Every row gives one point. The last column is the point's height on a tilted bowl or saddle (a function of degree 2), plus a little noise. Along how many of its main directions does it bend up, bend down or stay straight?

Points, 15 rows:
[[-12  10 -13 -46]
 [-22  13 -24 -33]
 [ 49  -1  -2  -2]
 [ -1  19 -31 -40]
 [ 59   5  30  60]
 [  1 -16 -17 -30]
 [-28  -9 -60  58]
 [-24  27  13 -15]
 [-38  11 -16 -14]
 [  6   1 -21 -45]
 [-32  -7  28   7]
 [ 23 -24  25  21]
 [ 58   6   0  12]
 [  6  -6  47  37]
 [-40   8  29  22]]
Directions: 3 up, 0 down, 0 straight

Points (25 x 5):
[[  6   3  23  28 -23]
 [ 22 -14 -19  18 -15]
 [  2 -12 -31  -3  -2]
 [ 22 -49  15  18 -44]
 [ -6 -22  31 -19 -29]
 [ 44 -24  -9  -2 -26]
 [ -6  -1  28  60 -60]
 [-40   8 -14  -2  -5]
 [-11   1 -19  31 -18]
 [  0 -52   5  23 -43]
 [  6 -21  16  -5 -15]
 [  8  26  11 -25 -29]
 [ 21  19   8   7 -16]
 [-15  12  14  -1 -17]
 [  6 -18  17  19 -17]
 [-37  30 -18 -15 -19]
 [ -3   1 -17  -9  -1]
 [ -1   9 -36  -9  -1]
 [-36  -3  -4 -12  -5]
 [ 16 -13  -1 -22 -15]
 [-13 -19  -4 -10  -5]
 [  9  -6  27 -10 -18]
 [-41 -20 -19  10  -5]
 [-10  -3 -21 -14   1]
 [-36  14  13   4 -25]]
Directions: 0 up, 3 down, 1 straight

Points, 23 rows:
[[-13 -23   5  14  -9]
 [-12 -11  28  18 -14]
 [ -4  -7 -15 -12   9]
 [ -6 -36  13 -39 -50]
 [ 12  26  10  32 -21]
 [-30  45  15 -11 -26]
 [-20  -1  -4 -33 -12]
 [ -1  34 -25  44 -21]
 [ -3 -16 -26  42  -2]
 [-25  20  24   3  -4]
 [ -6  11  -4  24   5]
 [  7  -3  -9  60 -35]
 [ 30 -50  -3  -8 -60]
 [-39  22 -16  38 -43]
 [ -1 -14   8  32 -14]
 [-11  27   6  -2   3]
 [ 17 -31  -1 -28 -33]
 [ -1  -9  12  -1   5]
 [-13  16  41  -2  -2]
 [-35  -7  31   2 -16]
 [ 15  -2   0   6   8]
 [ 15  10  25  10  -8]
 [-40 -27  36 -10 -39]]
Directions: 0 up, 3 down, 1 straight

Points, 44 rows:
[[  1  -9  19  12 -14   9   3]
 [ 26  -9  19  12  -6 -13   9]
 [ 38  -4   8   9  -1 -14  11]
 [ -8 -12   5  34  14 -13  17]
 [-15  23 -39  24  30  42  54]
 [  1  28 -28 -30  35  -3  30]
 [ 12  24  -4  18  -8  11  16]
 [-15  19  -3  -9 -15  24  10]
 [-29  -3  22 -25 -19   1  21]
 [ -5 -17  -3 -14  -3 -19   4]
 [ -8  -4 -22  11  -5 -15  -7]
 [  7   4 -25 -10  13 -26  16]
 [ -6   1  -9 -10 -13  -4   0]
 [ 10  17  18  16  33  21  16]
 [ 12 -20   7 -10  33  33   7]
 [ 60   4 -26 -24 -38  -2  40]
 [ 10   8  -7   0  13   6  12]
 [ 43 -23 -10  -6 -23  15   8]
 [ -8   9   0   7   4  16   5]
 [  1   6 -16 -12 -21  -6   4]
 [-29 -26 -37  15  28 -21  36]
 [-25  -1  11  -8 -29  -9   4]
 [ 25 -31 -37  -9   1 -11   9]
 [  3 -35  -6  -9  29 -15  22]
 [  3  23  39  27  22  19  17]
 [  7  41  24  -1  -7  14  38]
 [ -6 -21  20 -29 -19 -33  28]
 [ 25   8  -1 -10  15  -8  14]
 [ 12  -9  31  -3  15  33  -2]
 [ -2 -12  13 -15 -30 -17  13]
 [ 25   5  12  20 -48  17  11]
 [-23  -1 -21  26 -49 -51 -60]
 [ -7 -48  -5  12 -15  -3  16]
 [ -2 -13 -16  40  36 -18  52]
 [-30   3 -23  40 -16  16 -28]
 [ -6  19  12  35 -12 -21   9]
 [ -9  21  -1  11  -4  19   7]
 [ 10  42 -23   3  -2 -18  46]
 [ 35  11  29  14  11  -4  19]
 [-43  26 -10 -20  -2  10   4]
 [-12  19   8  19  -5  -3   5]
 [ 25 -26   4 -15 -15  12   6]
 [ -3  -9  21  28   9   0  11]
 [  1   6  37 -16   5   8  10]]
Directions: 3 up, 1 down, 2 straight

Points:
[[ 15  16 -19  13 -13 -21  18]
 [-32   6   7  15 -21  14 -18]
 [ 12   5   1   7  -6  10  -8]
 [ 43  26  22  -5   3 -13  -4]
 [ 12  -3  12  -2 -18  16  -2]
 [ 22 -29 -14  11  38 -25  60]
 [ 17 -32   4  -1  -1 -26  -5]
 [  1 -37 -11  -6 -11 -16  -6]
 [ 17   9  11  15  12  -3  -3]
 [ -3  -6   5  11  12   0  -6]
 [ -6  -5  -8   7   8  19 -16]
 [  5  45  31  -6 -27  23  48]
 [ 60  24  -2  -9 -20 -24  -6]
 [  4 -20 -24  -9 -33   3   4]
 [ 31 -37  23  16   3  -2  -8]
 [  9   6  25   9 -15  18  -6]
 [  7 -16 -12 -15 -13  -6  -4]
 [ -3  15 -18  26 -35   2   3]
 [  7   1  -9   8  -4  30 -18]
 [ -7   8 -22  -9 -25  -5  19]
 [ 13   5 -25 -31  16   2 -15]
 [  5  10  -6  19 -35  -8  -4]
 [ -7 -16  37 -29  -1 -22   6]
 [ 14  15   0  20 -16 -11 -10]
 [  8 -31 -32  30  -6  13 -12]
 [  5   7  13  22  -2  -2 -21]
 [  5  26   7  -6   2 -21   5]
 [ 12  -8 -17   8  33 -28  44]
 [ -9 -15  22 -15  -8 -25  -6]
 [-33  15  12   4 -30 -37   2]
 [ 21 -12   0 -18  -7 -17  -8]
 [ 38  37 -10 -23   2  -6   7]
 [-13  20  -3 -18 -17   5  16]
 [-22   3 -44   6  -4  13  -3]
 [ 34  -5 -15 -19  -1 -10  -2]
 [  1   6  -2 -25 -34  23  26]
 [ 45   9 -29 -19  16 -39  25]
 [-26 -13  -3  13 -13 -31  -9]
 [-30  -9  31 -39  -2   8  29]
 [ -9  22 -22  17  -1  -9  12]
 [ 19  11   1  27 -26  -1 -23]
 [ 18 -23  -5   3  25 -30  30]
 [ 17  -7  11  29  30  -2   9]
 [ 23   7  -6 -16 -12 -15   1]
 [-18  15   6 -12  -3  11   3]
 [-12 -19 -21 -15 -20   0  -1]
 [  8 -29  -9  11  -8  19 -19]
 [ 27 -24   6  35  19 -16   7]]
Directions: 2 up, 2 down, 2 straight

Points:
[[  9   5  25  29  20   2   0   2 -14]
 [ -7  31 -19  14   0 -15  -6   3 -22]
 [  5  13 -60  -5  -8  -4  -7   8 -60]
 [ 13  -9  -7 -28  11  16   4 -26 -12]
 [ -1  -5   9  -8  -5  39   1 -12  -1]
 [  7  16 -15 -18  -1  21  -7 -14  -2]
 [ 25   3 -20 -13  12   6  25  13 -26]
 [ 22  27  12 -17 -11   1  -3  -3   2]
 [-14   5 -12 -11  -9 -10  -6  -7   4]
 [-13 -12  -7  -8   9  -8  -4 -49   5]
 [ -2 -38   4  -4  -4  -6 -16  18 -50]
 [ 20  -2  26   4 -23  16   2 -25 -10]
 [  0  28   4  -5   0  14   8  -9   2]
 [ -9  -8 -22  -2 -16  22  21 -37 -19]
 [  5   8 -33   2  13   6 -21 -12  -5]
 [ -8 -22  -1   0 -16  -6  -6  16 -35]
 [ 27 -18   9   1   2  -2  13  19 -33]
 [ 15  25  -9  -5  35  -4  -7  17 -26]
 [ 21  18  15  -7  33   0  -9  12 -22]
 [-10  -6 -16  10 -18   7  36  39 -51]
 [ 15  16  -5 -35  -8 -14  30  13 -34]
 [ 33 -21  13   0  -5   3  -4   1 -25]
 [  5  -1 -18  34  -3  22 -18  39 -43]
 [  9 -14  -4 -26 -14   2 -17  -9  -6]
 [ -2   0   5 -24 -13  12 -19  10 -11]
 [-20  20  15  10  18  -2  25 -14 -16]
 [ 10 -12  10 -16  20  14  -6  12 -17]
 [-14  12 -17 -18  -4  17  -2  19 -22]
 [ 20  22  20 -30   9  16   5  14 -26]
 [ -7  -1   5   0  -5 -45   3 -31  42]
 [  4  -8  12  20   4  -8  15 -30  -6]
 [  4  -1   0  -4 -24  17   7  28 -28]
 [ 16   2  -2  18 -17   7  25  -8 -14]
 [ -4  12   4 -26   3  15 -23  16 -21]
 [ -4   8   8  -2 -37  24  -5   4 -15]
 [-22  -4 -12 -14  18  -4  13   0 -10]
 [ 12  -8   8  17  12  -3  23 -15  -8]
 [  8 -15  -6 -10 -13 -14  16  36 -53]
 [ 17  24   0 -34 -10  -6  14  -3  -4]
 [ -5 -17   2 -14   9  17  30   4 -21]
 [-15  14   2   0 -12  15   7   7  -5]
 [ -7  29  13  -2 -14  16  22  -1  -9]
 [ -1 -11 -12  35 -17   7  22 -20 -21]
 [ 10  39 -26  25 -22   6   9 -21 -25]
 [  8  27  31  22 -12 -13   1   4 -21]
 [  8 -26   0   6 -20 -10   5  23 -51]
 [ 22  12 -20  -1   7   1 -21  14 -26]
 [ -5  -3 -10   4 -26   0  14  23 -37]
 [ 35  22 -18   4 -18  27   2   1 -22]
 [  8 -23   4   0   5   1  -9   9 -19]
 [ 19   4  -1  -4  17   4  -5   4  -2]
 [  8   8   2  12  26  -9   0  -5   7]
 [  3   1 -35  30  -6   0  15  10 -19]
 [ -3  -7  -1   6  12   7 -11  -1  -1]
 [  1 -10  -2  10  -5 -31  -8 -27  18]
 [ 15  12  11 -15 -26  10 -24  -2  -4]
 [  0  11 -19  -8 -21  30  13 -10  -4]
 [-11  -9   8 -20   8  -6  11  26 -26]
 [-17  -1 -21  18 -13  -3 -28  11 -52]
 [-22  -2 -13  24   0 -16   4  15 -36]
 [-19  -1 -19  22 -15  17  21  -9  -6]]
Directions: 1 up, 6 down, 1 straight

Points (68 x 9):
[[-11 -60  28   9  -1   9  15   4 -44]
 [  6 -13 -17   4   7  17   3  -7  23]
 [-14   6  -6  13 -11  -9   0 -10  -5]
 [ 10  -3 -12 -28 -10  10  -6  18 -28]
 [-17   4   3 -16  -9   3  -2  13 -17]
 [ 13  33  -3 -17 -13  -9  22   1 -52]
 [  8  15   0 -35  31  -1  12  26 -38]
 [  8  -1   0   1  -6 -12   8   3 -10]
 [ 14 -11   4  15   4 -19 -15   2  -1]
 [ 10   4   8 -13  27 -11  -6  -7 -12]
 [ 13  -1   4   6   4 -13  15  20 -25]
 [-17   6 -12  -8   2  12  -1  12 -19]
 [  5  11  11  -3 -10 -10   3  -4 -12]
 [-29  -3  -8  -3 -38   0  22  11 -50]
 [-15  15  -2  -4  18 -11  -8 -11  -3]
 [  5   5   0   2  14   4 -14  -4   4]
 [ 17  39   5 -12   3   5  13  23 -60]
 [ 16 -11  -1 -19 -10  15  10  -5 -10]
 [ 25  -4 -13  -1   9 -17   1   3 -11]
 [  2   9  -1 -28 -23  -7  13 -22 -25]
 [ -5  18  10   6 -16  -6  10  15 -28]
 [  6 -20   9   0  18 -14 -16  11  -8]
 [ 24  -7 -25   5   2   0 -55  23  -3]
 [ -5 -22  36   8  -1  16 -11  18 -42]
 [ 28  11 -13 -14  36  -5  -7 -10 -26]
 [-11  13  -1   0  23  11 -41  -4  13]
 [  1 -16  21  12 -20  -4  23 -23 -12]
 [  4 -21 -20  40  20  -3  -6   0  48]
 [ 11 -50 -19  23 -20 -39  -2 -15  11]
 [-15   9  36 -34 -23   6   8  -2 -13]
 [-15 -13  -2  -1  -6 -30  26  25 -39]
 [  0  -8 -19  -3  30   9   0  -1  18]
 [ 17  15   5  14   8   2 -15   9  -5]
 [-13 -16   9 -10  12 -25  -1  26 -20]
 [-10   3  -1 -20  -5   9 -10   1 -10]
 [ -9  10   2  -4   5  19  -5 -10  -4]
 [  4   6   8  -2 -19   4   1  25 -32]
 [ 13   1 -18  13  14   5  26  27 -19]
 [-21 -14  -9 -28   5 -29  31  28 -17]
 [  0  -5   9  -4   4  -3   7 -15  -2]
 [ 21 -25  -2  24  -8  -1 -11  -7  30]
 [ 12  20 -23  -2   0 -13  16   9 -39]
 [ 18 -11 -13  24  -3  -9  10   7  10]
 [ 13   6  -7 -20 -36   5  -9  22 -43]
 [-14  -3 -20  -2 -25 -20  13   3 -29]
 [  4  32  -7   8   5  10  16 -14 -18]
 [ 24 -20  -7 -20  27  18  17  -4   7]
 [  9   3 -28  25   7  12 -17  -3  36]
 [  5   5  -7   8   8  10  -4  -4   7]
 [-52  14   5   8  -2 -15  20 -11 -47]
 [  4  36  21  24   5  13  -4 -11  12]
 [  3  25  -6   6 -41  19  25  -9 -41]
 [  4   8  27   4  -7  -2   4 -25  -7]
 [-22 -14   5 -10   5  20  -2 -21   0]
 [ 26 -17   7 -20  17 -23 -41   2 -30]
 [-10 -22  22   6 -10 -16 -18  14 -18]
 [-20 -30  -5  -6  -1  10 -16 -19  17]
 [  6  23   0 -16 -16   1 -16   2 -23]
 [  3 -15   8   5 -22  11  19 -11  -4]
 [ 20   7  10  32   5 -23  -1   8 -12]
 [ -8  11  10  14  -7  33   7   7 -22]
 [  2  -1 -30 -45   7  -4  -5  23 -28]
 [-27   4  -3 -31   9 -10   4  -4  -3]
 [-27  13  12   4  12  -8 -11   4  -3]
 [-27  18 -23  12  28 -11 -40  -8  13]
 [ 10  23   1  10 -13  -5  -7 -13  -3]
 [ 29  15  34   9  -6 -15 -14  -4 -17]
 [  6  12  23  -1   3   8  -1  -1 -13]]
Directions: 2 up, 4 down, 2 straight
